Rows are points. Examples show where two turns around zero, p and q, send a point. Where does a point land after both, in the order given? Backwards means that the second turn is done in reverse. Each puzzle has new turns, and all numbers are rounded.

Turn p:
[-0.67 -0.08  0.07] => [-0.22 -0.36  0.53]
[ 0.18 -0.20  0.13] => [ 0.23 -0.10 -0.15]
[ 0.08 -0.21 -0.14] => [-0.05 -0.15 -0.21]
[ 0.25  0.05 -0.02] => [ 0.08  0.15 -0.19]
[ 0.17  0.43 -0.04] => [-0.04  0.46  0.01]
Turn q:
[0.04 0.34 0.03] => [ 0.06  0.26 -0.21]
[-0.01 -0.13 -0.18] => [-0.18 -0.13  0.03]
[-0.39 -0.39  0.04] => [-0.12 -0.10  0.53]
[ 0.05 -0.33 -0.38] => [-0.36 -0.35  0.03]
[0.12 0.08 0.28] => [ 0.31  0.04 -0.05]
[0.20 0.42 0.21] => [ 0.29  0.26 -0.33]
Where do these land?
q, then p backwards: [0.05 0.23 0.03] => [ 0.22  0.08 -0.03]
p, then q backwards: [ 0.22 -0.18  0.23] => [0.25 0.04 0.26]
p, then q backwards: [-0.55 -0.26 -0.05] => [-0.05 -0.58 -0.20]
p, then q: [ 0.27  0.22 -0.21] => [-0.23  0.29 -0.17]

Turn p:
[-0.02 -0.21  0.22  0.34] => [-0.33 -0.06  0.10  0.29]
[ 0.12  0.37 -0.33 -0.10] => [ 0.43  0.12  0.19 -0.19]
[ 0.38 -0.10  0.39  0.23] => [-0.42 -0.28  0.32 -0.04]
[-0.20  0.15 -0.02 -0.19] => [ 0.08  0.22 -0.16 -0.14]
[-0.29 -0.20 -0.26 -0.29] => [ 0.25  0.02 -0.46  0.07]
Turn q:
[-0.35 -0.04  0.11 -0.04] => [-0.30  0.03 -0.17 -0.14]
[-0.28  0.49  0.08  0.12] => [-0.19  0.09 -0.42  0.35]
[ 0.33 -0.24 -0.21 -0.26] => [ 0.37  0.10  0.27 -0.24]
[ 0.15 -0.09 -0.26  0.22] => [ 0.26 -0.28  0.00 -0.01]
[-0.01 -0.37  0.27  0.33] => [-0.29 -0.38  0.29 -0.05]
[ 0.17  0.25  0.00 -0.37] => [0.18 0.43 0.02 0.09]
Where do these land?
p, then q: [-0.05  0.23  0.23  0.26] => [-0.31  0.13 -0.16  0.20]
q, then p: [-0.12 -0.27 -0.40  0.43] => [ 0.09 -0.54 -0.33  0.15]
q, then p: [-0.38 -0.30  0.08 -0.13] => [ 0.12  0.17 -0.43 -0.16]
p, then q backwards: [ 0.22  0.16  0.27 -0.19] => [-0.17 -0.38  0.02 -0.10]
p, then q: [ 0.27 -0.20 -0.18  0.11] => [-0.08 -0.23  0.30 -0.10]
q, then p: [-0.03  0.39  0.30 -0.34] => [ 0.10  0.50  0.31 -0.01]
q, then p: [ 0.09  0.00 -0.31 -0.14] => [ 0.14 -0.21  0.13 -0.21]

Turn p:
[-0.28  0.19 -0.43  0.36 -0.16  0.27] => [-0.10  0.23  0.28  0.40 -0.47  0.06]
[0.19 0.00 0.29 0.22 0.32 0.07] => [ 0.26 -0.37 -0.01  0.16  0.16 -0.15]
[-0.28 -0.25  0.06 -0.24 -0.14 -0.33] => [-0.31  0.15 -0.16 -0.36  0.02 -0.23]
[ 0.38 -0.27 -0.01  0.00  0.14 -0.04] => [ 0.09 -0.19 -0.40  0.07  0.12  0.12]
[ 0.29 -0.04  0.30 -0.24 -0.14 -0.40] => [ 0.25  0.06 -0.28 -0.46  0.24 -0.04]
[ 0.27 -0.26  0.41 -0.19 -0.13  0.06] => [ 0.10 -0.37 -0.18 -0.40  0.07  0.13]
[-0.19  0.35 -0.26  0.24  0.09  0.18] => [ 0.03  0.18  0.35  0.39 -0.13 -0.01]
[-0.38  0.27 -0.38 -0.17  0.01  0.18] => [-0.34  0.33  0.38  0.19 -0.02  0.13]
Turn q:
[ 0.03 -0.29  0.25 -0.02  0.27 -0.32] => [ 0.09 -0.07 -0.27 -0.07  0.48 -0.09]
[-0.05 -0.24  0.25 -0.14 -0.07  0.10] => [ 0.14  0.11  0.14 -0.19  0.24  0.13]
[-0.20  0.23 -0.32 -0.13  0.22  0.01] => [-0.40  0.06  0.02  0.30 -0.07 -0.02]
[ 0.39  0.04  0.17 -0.21  0.01 -0.05] => [ 0.08  0.20 -0.33 -0.24 -0.04  0.13]
[-0.30  0.54 -0.39 -0.02 -0.20 -0.15] => [-0.49  0.00  0.18  0.10 -0.43 -0.36]
[-0.03  0.33  0.00  0.41 -0.25  0.45] => [ 0.34  0.07  0.33  0.23 -0.51 -0.06]
[ 0.16 -0.62  0.05  0.11  0.02 -0.04] => [ 0.26 -0.37 -0.06 -0.15  0.35  0.28]
Where do these land?
p, then q: [-0.30 -0.27 -0.11 -0.15 -0.28  0.10] => [-0.22  0.10  0.45 -0.14  0.03 -0.09]
q, then p: [-0.34  0.05 -0.06 -0.24  0.22 -0.33] => [-0.23  0.14  0.12  0.14  0.16 -0.46]
p, then q: [-0.10  0.16  0.07 -0.01 -0.43  0.39] => [ 0.24  0.31  0.28 -0.36 -0.04  0.13]
p, then q: [-0.04 -0.14 -0.19 -0.51  0.23 -0.46] => [-0.51  0.14 -0.07  0.52  0.07 -0.14]
q, then p: [ 0.08 -0.25  0.08  0.19  0.05  0.48] => [ 0.32 -0.40  0.00  0.11 -0.07  0.26]
p, then q: [0.39 0.32 0.07 0.39 0.13 0.18] => [ 0.51 -0.18 -0.32 -0.05 -0.17  0.20]
p, then q: [-0.02 -0.03 -0.19  0.18 -0.11  0.00] => [ 0.04 -0.09  0.10 -0.06 -0.22 -0.09]
p, then q: [ 0.32  0.16  0.33  0.16  0.19 -0.35] => [-0.06 -0.14 -0.61 -0.01  0.00  0.15]

Turn p:
[ 0.29  0.10 -0.21 -0.08  0.20 -1.40  0.14  0.10] => [-0.44 -0.01  0.13  0.91 -0.28 -0.59 -0.77 -0.34]
[-0.11  0.20 -0.25 -0.24 -0.21  0.27 -0.09  0.12] => [ 0.12  0.09  0.07 -0.34  0.19  0.08 -0.24  0.26]
[-0.22  0.21  0.17  0.11  0.20 -0.29  0.24  0.08] => [-0.45  0.02  0.03 -0.01 -0.29 -0.16  0.00 -0.07]
[ 0.60  0.08 -0.06  0.02 -0.07  0.02  0.00 -0.01] => [ 0.28  0.15 -0.44  0.23  0.07 -0.10 -0.12  0.02]
[-0.21 -0.17 -0.19 -0.09  0.06  0.14 -0.16 -0.11] => [ 0.09 -0.01  0.28 -0.13  0.23  0.11  0.05 -0.11]
[-0.06 -0.09  0.03  0.19 -0.51  0.21 -0.09 -0.07] => [ 0.15 -0.32 -0.13 -0.08  0.03  0.43 -0.02  0.17]
[-0.10  0.01  0.15  0.12  0.09  0.24 -0.21 -0.28] => [ 0.16  0.05  0.03 -0.19 -0.11  0.24  0.22 -0.23]
[ 0.00  0.08 -0.17  0.12  0.00  0.16 -0.27  0.18] => [ 0.05  0.27  0.06  0.01  0.10  0.26 -0.04  0.13]
[-0.11 -0.24  0.18 -0.02 -0.01  0.28 -0.03  0.26] => [ 0.06 -0.03  0.13 -0.04  0.05  0.05  0.35  0.32]
[ 0.08 -0.06 -0.28  0.06  0.14  0.11  0.38  0.04] => [-0.23  0.03 -0.20 -0.03  0.37 -0.17  0.06 -0.03]
[-0.17 -0.11  0.64 -0.19  0.11  0.24  0.10 -0.31] => [ 0.20 -0.26  0.05 -0.33 -0.38 -0.18  0.50 -0.12]
Turn q:
[-0.33  0.04 -0.04 -0.05  0.16 -0.06 -0.15  0.19] => [-0.15 -0.13  0.08 -0.18  0.16 -0.04 -0.12  0.28]
[ 0.52 -0.30 -0.17 -0.07  0.09 -0.20  0.71 -0.05] => [ 0.27  0.78  0.07  0.27 -0.22 -0.32  0.01 -0.18]
[ 0.05 -0.12  0.24  0.04 -0.06  0.25 -0.18  0.03] => [ 0.20 -0.24 -0.26 -0.02  0.04  0.01  0.09 -0.01]
[-0.26 -0.28  0.18 -0.46  0.00 -0.48 -0.19  0.02] => [-0.08 -0.19 -0.01 -0.10 -0.29 -0.27 -0.64  0.19]
[ 0.05 -0.29 -0.01  0.21 -0.12  0.05 -0.04  0.08] => [ 0.01 -0.09 -0.15  0.14 -0.01 -0.26  0.19  0.00]
[-0.11  0.11 -0.07 -0.33  0.19  0.13  0.21  0.03] => [ 0.11  0.23  0.12 -0.37  0.02  0.07 -0.10  0.05]
[-0.09  0.02 -0.04 -0.12  0.07  0.19  0.58 -0.01] => [ 0.31  0.33  0.32 -0.24 -0.08 -0.07  0.17  0.00]
[-0.13 -0.10  0.17  0.30  0.02 -0.28 -0.34 -0.37] => [-0.11 -0.45  0.11  0.35  0.15 -0.09 -0.23 -0.20]
[ 0.46 -0.01 -0.45  0.07 -0.37  0.26 -0.24 -0.08] => [-0.36  0.13 -0.45  0.03 -0.11  0.08  0.38 -0.42]
[-0.32  0.97  0.05  0.13 -0.17  0.04 -0.12  0.17] => [-0.29 -0.23  0.37 -0.11  0.01  0.84  0.21  0.32]
[ 0.16 -0.04  0.15  0.29  0.18  0.11 -0.25 -0.01] => [ 0.08 -0.15 -0.21  0.23  0.32  0.05  0.05 -0.03]
Where do these land?
q, then p: [-0.19 -0.11 -0.04 -0.09  0.47 -0.08  0.19 -0.21] => [ 0.19  0.28  0.12  0.12 -0.40 -0.16  0.02 -0.18]
p, then q: [-0.04  0.23  0.35  0.31 -0.16  0.19 -0.03  0.41] => [-0.11  0.08 -0.02 -0.30 -0.23  0.05  0.48  0.32]
q, then p: [ 0.18  0.31  0.20  0.33 -0.18 -0.25 -0.12  0.13] => [-0.22 -0.01 -0.18 -0.01  0.16  0.40  0.33  0.19]
p, then q: [-0.06  0.26 -0.06  0.01 -0.10 -0.23 -0.23  0.48] => [-0.13 -0.34 -0.15  0.00  0.01  0.28  0.20  0.38]
p, then q: [-0.08 -0.39  0.07 -0.44  0.55 -0.29  0.10 -0.01] => [ 0.23 -0.09  0.41  0.58 -0.16 -0.03 -0.40  0.08]
q, then p: [-0.04 -0.12  0.15  0.12 -0.53  0.24 -0.09 -0.27] => [ 0.10 -0.57 -0.17  0.10  0.27 -0.02  0.06 -0.15]
q, then p: [-0.02 -0.32 -0.23 -0.22  0.51  0.16 -0.17 -0.37] => [ 0.21  0.27  0.34  0.03 -0.11 -0.23 -0.18 -0.57]
p, then q: [-0.15  0.12 -0.13 -0.48  0.40 -0.10  0.12 -0.11] => [-0.01 -0.12  0.17  0.15 -0.17  0.17 -0.59  0.01]
q, then p: [ 0.37  0.28  0.16  0.00 -0.10 -0.01  0.03  0.37] => [-0.12  0.20 -0.29 -0.17  0.26  0.21 -0.04  0.32]
q, then p backwards: [-0.02 -0.08 -0.07  0.17 -0.39  0.17  0.03 -0.31] => [-0.11 -0.20  0.29  0.09  0.19 -0.10  0.06 -0.35]
q, then p: [ 0.05 -0.18 -0.40  0.27 -0.47  0.19  0.17 -0.12] => [-0.35 -0.54 -0.19 -0.16 -0.05 -0.16 -0.13 -0.21]
